Rows are points. Each copy is the shape, with its points in the same order, turned, moved and blurred by noise. Say if it was mirrored as well.

Shape, 8 rows:
[[ 0.21 -0.26]
 [ 0.28  0.26]
 [-0.22 -0.07]
 [-0.49 -0.34]
 [-0.07 -0.28]
 [-0.15 -0.22]
 [-0.26 -0.26]
 [ 0.37 -0.11]]
Copy 1 (8 x 2):
[[ 0.01 -0.44]
 [ 0.38 -0.05]
 [-0.21  0.03]
 [-0.61 -0.01]
 [-0.23 -0.25]
 [-0.25 -0.19]
 [-0.37 -0.09]
 [ 0.19 -0.43]]
Copy 1 is: only turned
Copy 2 (8 x 2):
[[ 0.16  0.23]
 [ 0.30 -0.26]
 [-0.24 -0.04]
 [-0.55  0.15]
 [-0.12  0.18]
 [-0.20  0.10]
 [-0.35  0.13]
 [ 0.32  0.15]]
Copy 2 is: mirrored
Copy 3:
[[ 0.12 -0.55]
 [-0.19 -0.10]
 [ 0.40 -0.15]
 [ 0.77 -0.22]
 [ 0.40 -0.41]
 [ 0.43 -0.34]
 [ 0.54 -0.26]
 [-0.07 -0.46]]
Copy 3 is: mirrored

Shape:
[[ 0.00 -0.24  0.05]
 [ 0.30 -0.03  0.21]
 [-0.48 -0.69  0.35]
 [-0.43  0.20  0.12]
 [-0.08 -0.09  0.08]
 [ 0.15 -0.57  0.00]]
Copy 1:
[[ 0.16  0.15 -0.02]
 [ 0.19  0.09 -0.39]
 [ 0.60  0.16  0.60]
 [-0.08 -0.32  0.21]
 [ 0.09  0.00  0.00]
 [ 0.35  0.49  0.00]]
Copy 1 is: mirrored
Copy 2:
[[-0.08  0.27  0.08]
 [ 0.10  0.33 -0.21]
 [ 0.11  0.41  0.82]
 [ 0.11 -0.29  0.29]
 [-0.01  0.17  0.09]
 [-0.15  0.65  0.18]]
Copy 2 is: mirrored
Copy 3:
[[ 0.06  0.21 -0.16]
 [-0.01  0.29  0.23]
 [ 0.02  0.64 -0.78]
 [-0.49 -0.02 -0.30]
 [-0.07  0.14 -0.13]
 [ 0.36  0.36 -0.15]]
Copy 3 is: mirrored
Copy 4 (6 x 3):
[[-0.09 -0.10 -0.09]
 [-0.24  0.10  0.21]
 [-0.35 -0.36 -0.68]
 [ 0.17  0.31 -0.37]
 [ 0.04  0.01 -0.15]
 [-0.16 -0.42  0.07]]
Copy 4 is: only turned

Shape, 7 rows:
[[ 0.41  0.11  0.36  0.10]
 [-0.46  0.21  0.25 -0.43]
 [-0.21 -0.16 -0.32 -0.01]
 [-0.29 -0.16 -0.04  0.13]
 [ 0.38  0.01 -0.02  0.19]
 [ 0.62 -0.14  0.45 -0.13]
 [ 0.15 -0.06  0.60 -0.17]]
Copy 1 (7 x 4):
[[ 0.25  0.29  0.33 -0.27]
 [ 0.14 -0.69  0.41  0.06]
 [-0.17 -0.16  0.08  0.46]
 [-0.14 -0.10  0.37  0.40]
 [ 0.04  0.37  0.12 -0.01]
 [ 0.62  0.34  0.19 -0.12]
 [ 0.51 -0.03  0.51 -0.12]]
Copy 1 is: only turned
Copy 2 (7 x 4):
[[ 0.54  0.13 -0.08  0.27]
 [-0.18 -0.47  0.33  0.40]
 [-0.30  0.09  0.16 -0.17]
 [-0.06  0.05  0.37 -0.12]
 [ 0.27  0.34 -0.14  0.06]
 [ 0.67 -0.08 -0.36  0.11]
 [ 0.54 -0.30  0.06  0.22]]
Copy 2 is: mirrored

Shape, 11 rows:
[[ 0.32  0.60 -0.32 -0.17  0.00  0.35]
 [-0.73 -0.19 -0.12 -0.11 -0.07  0.16]
 [-0.07 -0.07  0.29  0.01 -0.22 -0.20]
 [-0.59 -0.19  0.08  0.10  0.22  0.01]
 [ 0.42  0.17 -0.27 -0.07  0.19  0.26]
 [-0.65 -0.55  0.02 -0.21 -0.08  0.16]
 [ 0.26  0.10 -0.61 -0.02 -0.04  0.10]
 [ 0.46  0.20 -0.20 -0.35  0.23  0.05]
 [-0.76 -0.42  0.00 -0.07  0.27  0.32]
 [ 0.29  0.04 -0.14  0.15 -0.03  0.41]
 [-0.29 -0.16  0.00  0.16  0.13 -0.22]]
Copy 1, 11 rows:
[[ 0.31  0.43  0.40 -0.12  0.30 -0.34]
 [-0.70  0.21 -0.21 -0.37  0.02  0.17]
 [-0.12 -0.38 -0.11 -0.17 -0.01  0.04]
 [-0.56 -0.01 -0.02 -0.49 -0.28  0.17]
 [ 0.17  0.24  0.57  0.02  0.09 -0.03]
 [-0.90 -0.01 -0.13 -0.18  0.02  0.31]
 [ 0.22  0.46  0.25  0.09  0.10  0.20]
 [ 0.14  0.16  0.49  0.25 -0.06 -0.25]
 [-0.95  0.15  0.10 -0.45 -0.13  0.26]
 [ 0.08  0.10  0.49 -0.20  0.30  0.15]
 [-0.22 -0.09 -0.03 -0.30 -0.32  0.23]]
Copy 1 is: only turned
Copy 2, 11 rows:
[[-0.26 -0.15  0.40 -0.48  0.21 -0.10]
 [-0.01 -0.02 -0.73  0.20  0.26 -0.05]
 [ 0.20  0.09  0.01  0.46 -0.05 -0.05]
 [ 0.00 -0.35 -0.57  0.43  0.20  0.14]
 [-0.21 -0.25  0.27 -0.35 -0.16  0.07]
 [-0.09 -0.06 -0.78  0.36 -0.16 -0.10]
 [-0.06 -0.01  0.01 -0.53 -0.03  0.28]
 [ 0.04 -0.32  0.32 -0.39 -0.31 -0.14]
 [-0.12 -0.36 -0.85  0.31  0.05 -0.02]
 [-0.43 -0.09  0.17 -0.21 -0.09  0.22]
 [ 0.31 -0.22 -0.26  0.31  0.04  0.23]]
Copy 2 is: only turned
Copy 3 (11 x 6):
[[ 0.10  0.85 -0.19 -0.24 -0.31  0.00]
 [ 0.38 -0.16  0.45 -0.20 -0.05  0.54]
 [-0.03 -0.27 -0.02 -0.07 -0.17 -0.03]
 [ 0.48 -0.21  0.31 -0.03  0.17  0.21]
 [-0.02  0.65 -0.27 -0.07  0.09  0.09]
 [ 0.25 -0.42  0.29 -0.20  0.12  0.69]
 [-0.21  0.69  0.14 -0.12  0.06  0.15]
 [-0.08  0.56 -0.38 -0.38  0.12 -0.01]
 [ 0.60 -0.23  0.32 -0.07  0.25  0.64]
 [ 0.00  0.49 -0.18  0.21 -0.08  0.22]
 [ 0.20 -0.16  0.29 -0.03  0.19 -0.05]]
Copy 3 is: only turned

Shape (13 x 8):
[[ 0.15 -0.26 -0.44  0.03 -0.43  0.65 -0.32  0.04]
 [-0.19 -0.64  0.01 -0.23  0.19 -0.46  0.06  0.11]
 [-0.09  0.03 -0.01 -0.48  0.14 -0.31  0.16 -0.21]
 [ 0.24  0.06 -0.26  0.11  0.33 -0.04  0.00  0.19]
 [ 0.22 -0.13  0.09  0.11  0.04  0.04  0.02 -0.16]
 [ 0.21 -0.23 -0.20 -0.17 -0.22 -0.55  0.04  0.08]
 [ 0.08  0.78  0.49  0.29  0.06  0.06 -0.53  0.27]
 [-0.09 -0.50 -0.06  0.02 -0.05 -0.16  0.55  0.49]
 [ 0.09 -0.09  0.03 -0.09 -0.13 -0.25  0.35 -0.01]
 [ 0.32  0.58  0.16  0.09 -0.03 -0.09 -0.40  0.35]
 [ 0.18 -0.30  0.10  0.08 -0.02 -0.32  0.08 -0.04]
 [-0.43  0.55 -0.34  0.47 -0.24  0.62 -0.54 -0.13]
 [-0.10  0.11 -0.45  0.62 -0.28  0.36 -0.29  0.01]]
Copy 1, 13 rows:
[[ 0.33  0.23 -0.33  0.58 -0.19 -0.37  0.21 -0.43]
 [-0.20 -0.22 -0.01 -0.36  0.57 -0.41 -0.01 -0.25]
 [-0.20 -0.05 -0.07 -0.35  0.30 -0.09  0.10  0.37]
 [ 0.42  0.02 -0.16 -0.41 -0.01 -0.03  0.01 -0.17]
 [-0.01 -0.26 -0.18  0.00 -0.08  0.06  0.05 -0.26]
 [ 0.15 -0.06  0.06 -0.17  0.65  0.03  0.26 -0.17]
 [ 0.41 -0.14  0.56  0.05 -0.54  0.19 -0.66  0.13]
 [-0.02  0.11 -0.34 -0.31  0.66 -0.05 -0.33 -0.54]
 [-0.15 -0.03 -0.16 -0.10  0.44  0.12 -0.14 -0.07]
 [ 0.40  0.11  0.46 -0.05 -0.32  0.24 -0.25  0.06]
 [-0.02 -0.36  0.00 -0.17  0.31  0.06  0.09 -0.32]
 [ 0.83 -0.10 -0.30  0.62 -0.57 -0.36 -0.42  0.19]
 [ 0.76 -0.20 -0.39  0.39 -0.17 -0.12 -0.16 -0.25]]
Copy 1 is: mirrored
Copy 2 (13 x 8):
[[ 0.09 -0.09  0.42 -0.04 -0.15 -0.37  0.75  0.06]
 [ 0.43 -0.22  0.23  0.48  0.12 -0.14 -0.47  0.48]
 [-0.03 -0.02  0.18  0.34  0.00  0.25 -0.42 -0.02]
 [-0.13 -0.39 -0.19 -0.07 -0.14 -0.21 -0.12  0.16]
 [ 0.21 -0.09  0.08 -0.21  0.10 -0.11 -0.07  0.01]
 [ 0.49 -0.22  0.06  0.39 -0.24 -0.13 -0.27 -0.11]
 [ 0.06 -0.03 -0.37 -0.77 -0.54  0.55  0.03  0.26]
 [ 0.48 -0.30 -0.30  0.55  0.35 -0.15  0.03  0.34]
 [ 0.30 -0.08 -0.12  0.25  0.13  0.06 -0.18 -0.10]
 [ 0.10 -0.32 -0.28 -0.43 -0.61  0.33  0.04  0.03]
 [ 0.48 -0.14  0.05  0.03  0.06 -0.14 -0.28  0.05]
 [-0.35  0.60 -0.09 -0.46 -0.54 -0.12  0.62  0.31]
 [ 0.01  0.25 -0.17 -0.28 -0.35 -0.52  0.49  0.21]]
Copy 2 is: mirrored

Shape, 14 rows:
[[-0.01 -0.27  0.21 -0.52 -0.78 -0.26  0.17 -0.33  0.36]
 [ 0.00  0.64  0.05  0.58 -0.04  0.09  0.13 -0.09  0.04]
 [-0.18 -0.23  0.00  0.12  0.11 -0.17  0.23 -0.22  0.41]
 [-0.01 -0.19 -0.08  0.08  0.12  0.16 -0.39 -0.16  0.11]
 [ 0.17 -0.01 -0.19 -0.29  0.08  0.57  0.17 -0.25  0.22]
 [ 0.01 -0.37 -0.15 -0.20 -0.12  0.49 -0.02  0.37 -0.06]
 [ 0.05  0.05  0.04 -0.46 -0.47 -0.30  0.12  0.27  0.25]
 [ 0.12 -0.55  0.05 -0.30 -0.48 -0.69 -0.25 -0.16  0.03]
 [ 0.33 -0.66  0.08  0.36 -0.03 -0.33  0.00 -0.42  0.27]
 [ 0.04 -0.14 -0.69 -0.08  0.10 -0.41 -0.08 -0.07 -0.50]
 [ 0.54 -0.37  0.27 -0.40  0.00 -0.12 -0.05  0.16  0.42]
 [-0.37  0.31 -0.17 -0.05  0.25 -0.25 -0.41  0.03 -0.08]
 [-0.17 -0.09  0.58 -0.08  0.04 -0.06 -0.03 -0.36  0.24]
 [-0.22  0.26  0.24 -0.17  0.12  0.21 -0.03  0.33 -0.23]]
Copy 1:
[[-0.05  0.64  0.56  0.64  0.25  0.38  0.20 -0.11  0.33]
 [ 0.03  0.12 -0.12 -0.27 -0.61 -0.12 -0.13 -0.53 -0.04]
 [-0.23  0.58 -0.20  0.14  0.01  0.17 -0.35  0.05  0.15]
 [-0.06  0.34  0.04 -0.29  0.37 -0.03 -0.32 -0.07 -0.04]
 [-0.35  0.26 -0.25  0.01  0.33 -0.31  0.31 -0.11  0.01]
 [-0.10 -0.27 -0.03  0.26  0.56 -0.10 -0.05  0.09  0.05]
 [ 0.14  0.25  0.46  0.68  0.00 -0.15 -0.02  0.09  0.26]
 [ 0.27  0.58  0.65  0.33  0.27  0.52 -0.23  0.31 -0.07]
 [ 0.11  0.75 -0.14  0.07  0.25  0.55 -0.34  0.01 -0.49]
 [-0.17  0.02  0.44 -0.21 -0.14  0.03 -0.14  0.70 -0.45]
 [ 0.47  0.56 -0.09  0.53  0.47 -0.16 -0.05  0.13 -0.04]
 [ 0.07  0.16  0.38 -0.46 -0.11 -0.26 -0.43  0.18  0.30]
 [ 0.17  0.65 -0.07 -0.11  0.12  0.25 -0.10 -0.17  0.44]
 [ 0.25 -0.17  0.03 -0.10 -0.02 -0.19  0.01  0.00  0.50]]
Copy 1 is: only turned
Copy 2 (14 x 9):
[[ 0.59 -0.39  0.18 -0.29  0.49 -0.42  0.16  0.73  0.22]
 [-0.06 -0.05 -0.34  0.29  0.05  0.49  0.13 -0.12 -0.28]
 [ 0.49  0.13 -0.21  0.03 -0.05 -0.31  0.24 -0.03  0.25]
 [ 0.25  0.18  0.45  0.30  0.09 -0.14  0.12 -0.19  0.14]
 [ 0.53  0.28  0.14 -0.10  0.36 -0.02 -0.44 -0.11  0.06]
 [ 0.20  0.16  0.54 -0.33  0.19 -0.24 -0.14 -0.31 -0.17]
 [ 0.18 -0.25  0.02 -0.10  0.42 -0.58  0.05  0.45 -0.32]
 [ 0.12 -0.39  0.31  0.09  0.08 -0.74  0.24  0.55  0.44]
 [ 0.34  0.04  0.17  0.13 -0.51 -0.26  0.18  0.31  0.52]
 [-0.25 -0.38  0.08  0.30  0.09 -0.65 -0.25 -0.39  0.38]
 [ 0.27  0.44  0.28 -0.02  0.02 -0.57 -0.15  0.58 -0.02]
 [-0.09 -0.05  0.05  0.61  0.50 -0.36  0.28 -0.38 -0.02]
 [ 0.31  0.33  0.10  0.00  0.38 -0.05  0.46  0.31  0.25]
 [-0.19  0.30  0.14 -0.01  0.59 -0.16  0.19 -0.21 -0.27]]
Copy 2 is: only turned
Copy 3 (14 x 9):
[[ 0.45 -0.31 -0.30  0.30 -0.68  0.09  0.65 -0.17 -0.01]
 [-0.16 -0.18 -0.26 -0.40  0.24 -0.37 -0.15 -0.59  0.10]
 [-0.08  0.13 -0.39  0.02 -0.29  0.20  0.01 -0.18 -0.30]
 [ 0.09  0.05  0.32  0.10 -0.22  0.04 -0.20 -0.29 -0.30]
 [ 0.22  0.21  0.09 -0.22 -0.24 -0.45  0.27 -0.06 -0.53]
 [ 0.12 -0.06  0.35  0.00 -0.46 -0.32 -0.07  0.36 -0.13]
 [ 0.63 -0.36 -0.29  0.13 -0.34  0.00  0.20  0.07  0.10]
 [ 0.32 -0.08 -0.05  0.57 -0.49  0.54  0.36 -0.14  0.28]
 [-0.18  0.54 -0.18  0.54 -0.38  0.17  0.07 -0.38  0.04]
 [ 0.13  0.20  0.38 -0.26  0.17  0.55  0.16  0.12  0.29]
 [ 0.52  0.08 -0.15  0.69 -0.16 -0.16  0.08  0.11 -0.25]
 [ 0.12 -0.41  0.25 -0.21  0.15  0.45 -0.26 -0.30 -0.20]
 [-0.21 -0.34 -0.20  0.35 -0.18 -0.02  0.20 -0.37 -0.47]
 [ 0.05 -0.58  0.14 -0.08  0.11 -0.20 -0.10  0.10 -0.27]]
Copy 3 is: mirrored

Shape, 16 rows:
[[ 0.41 -0.02 -0.19  0.16 -0.38  0.14 -0.15 -0.22 -0.16 -0.16  0.00]
 [ 0.02 -0.49  0.09  0.28 -0.24  0.11  0.07 -0.15 -0.26  0.03 -0.35]
 [ 0.12 -0.31 -0.02 -0.25  0.04 -0.20  0.48  0.28  0.19 -0.32  0.59]
 [ 0.52 -0.30  0.31  0.26 -0.42 -0.05 -0.08 -0.32 -0.25 -0.17 -0.16]
 [ 0.40  0.22 -0.03 -0.20 -0.18  0.44  0.09  0.22 -0.04  0.02 -0.51]
 [-0.05  0.07 -0.01  0.11  0.05 -0.59  0.15  0.54  0.19 -0.29  0.44]
 [-0.15 -0.09  0.05 -0.23  0.12 -0.10  0.29  0.18 -0.02 -0.04  0.51]
 [ 0.06 -0.27 -0.51  0.09  0.58 -0.22  0.23  0.45  0.12 -0.39  0.60]
 [-0.01  0.19 -0.14  0.29  0.10 -0.10  0.59  0.53 -0.11 -0.16  0.72]
 [-0.19 -0.17 -0.23 -0.15  0.09 -0.09 -0.25  0.40  0.05 -0.05  0.66]
 [-0.37 -0.16 -0.38  0.03 -0.25 -0.24  0.45  0.51  0.08 -0.51  0.57]
 [ 0.30 -0.10 -0.11 -0.09 -0.30 -0.36 -0.02 -0.14 -0.48  0.15 -0.52]
 [-0.01 -0.08  0.19  0.01  0.02  0.09 -0.15 -0.15 -0.53 -0.04 -0.11]
 [ 0.32  0.15 -0.29  0.36 -0.24 -0.09  0.24 -0.13  0.55  0.47 -0.30]
 [ 0.55 -0.01  0.07  0.33 -0.17  0.45  0.04  0.62  0.47  0.28 -0.43]
 [ 0.07  0.42  0.00  0.15  0.05  0.07 -0.06 -0.15  0.45 -0.04 -0.69]]
Copy 1:
[[ 0.29 -0.05 -0.30  0.38  0.09  0.14  0.46 -0.04  0.30 -0.10 -0.17]
 [ 0.18  0.19 -0.39 -0.10  0.06  0.11  0.17  0.23  0.09 -0.36 -0.48]
 [ 0.11  0.00  0.25  0.06  0.37 -0.75 -0.17 -0.25  0.36  0.03 -0.05]
 [ 0.47  0.00 -0.49  0.39  0.22  0.14  0.10  0.28  0.41 -0.25 -0.36]
 [ 0.40  0.35 -0.44  0.12  0.04  0.01  0.35 -0.09 -0.16 -0.21  0.43]
 [-0.16 -0.23  0.30  0.11  0.31 -0.24 -0.40 -0.55  0.41 -0.31  0.08]
 [ 0.09 -0.20  0.22 -0.10  0.10 -0.45 -0.18 -0.25  0.04  0.13 -0.09]
 [-0.14  0.00  0.76 -0.25  0.40 -0.30  0.15 -0.38  0.54  0.09  0.03]
 [-0.09 -0.45  0.19 -0.32  0.01 -0.52 -0.02 -0.45  0.60 -0.13  0.23]
 [-0.11 -0.41  0.42 -0.05  0.47 -0.22  0.14 -0.39 -0.08  0.12 -0.10]
 [-0.15 -0.20  0.32 -0.07  0.18 -0.68  0.05 -0.77  0.41 -0.35 -0.23]
 [ 0.18  0.38 -0.59  0.19  0.09  0.41 -0.06 -0.24  0.15  0.05 -0.30]
 [ 0.46 -0.07 -0.17 -0.10  0.03  0.26  0.04  0.01 -0.04 -0.02 -0.30]
 [-0.59  0.24 -0.36  0.47 -0.14 -0.01  0.20  0.25  0.18 -0.19  0.26]
 [-0.15  0.24 -0.41  0.06  0.45 -0.07  0.40  0.29 -0.05 -0.59  0.68]
 [-0.01  0.45  0.02  0.46 -0.27  0.29  0.09  0.12 -0.16 -0.46  0.30]]
Copy 1 is: mirrored
Copy 2 (16 x 11):
[[ 0.01  0.11 -0.01  0.50 -0.55  0.10 -0.04  0.07 -0.18 -0.21  0.12]
 [-0.41  0.13  0.17  0.66 -0.03  0.31  0.15 -0.09 -0.13 -0.38  0.18]
 [-0.07 -0.19 -0.69 -0.02  0.14 -0.10 -0.33 -0.44 -0.03  0.00  0.27]
 [-0.20 -0.29  0.02  0.81 -0.45  0.16  0.07 -0.01 -0.08 -0.40  0.02]
 [-0.09 -0.09  0.35 -0.04 -0.24  0.51 -0.11  0.48 -0.07 -0.08  0.05]
 [ 0.02 -0.14 -0.84  0.03  0.11  0.13  0.03 -0.34 -0.42  0.29 -0.14]
 [-0.30  0.02 -0.50 -0.12  0.08 -0.04 -0.10 -0.40  0.07  0.15  0.02]
 [ 0.32  0.33 -0.89 -0.08  0.32  0.27 -0.31 -0.48  0.00 -0.03  0.07]
 [-0.27  0.18 -1.05 -0.31  0.01  0.02 -0.10 -0.14 -0.25 -0.16  0.08]
 [ 0.06  0.27 -0.59 -0.01 -0.09  0.04  0.15 -0.47  0.09  0.46  0.19]
 [-0.18  0.25 -0.80  0.07  0.26 -0.12 -0.30 -0.24 -0.48  0.32  0.42]
 [-0.45 -0.04  0.20  0.54 -0.42  0.69 -0.16 -0.19 -0.27 -0.12 -0.18]
 [-0.45  0.20 -0.06  0.50 -0.27  0.27  0.03 -0.01  0.23 -0.02 -0.18]
 [ 0.11 -0.02  0.29 -0.17 -0.19  0.19  0.23 -0.17 -0.77 -0.49 -0.15]
 [ 0.20 -0.24  0.14 -0.16  0.02  0.54  0.57  0.43 -0.24 -0.32  0.28]
 [ 0.14  0.02  0.48  0.13  0.09  0.19  0.09  0.36 -0.44 -0.10 -0.56]]
Copy 2 is: mirrored
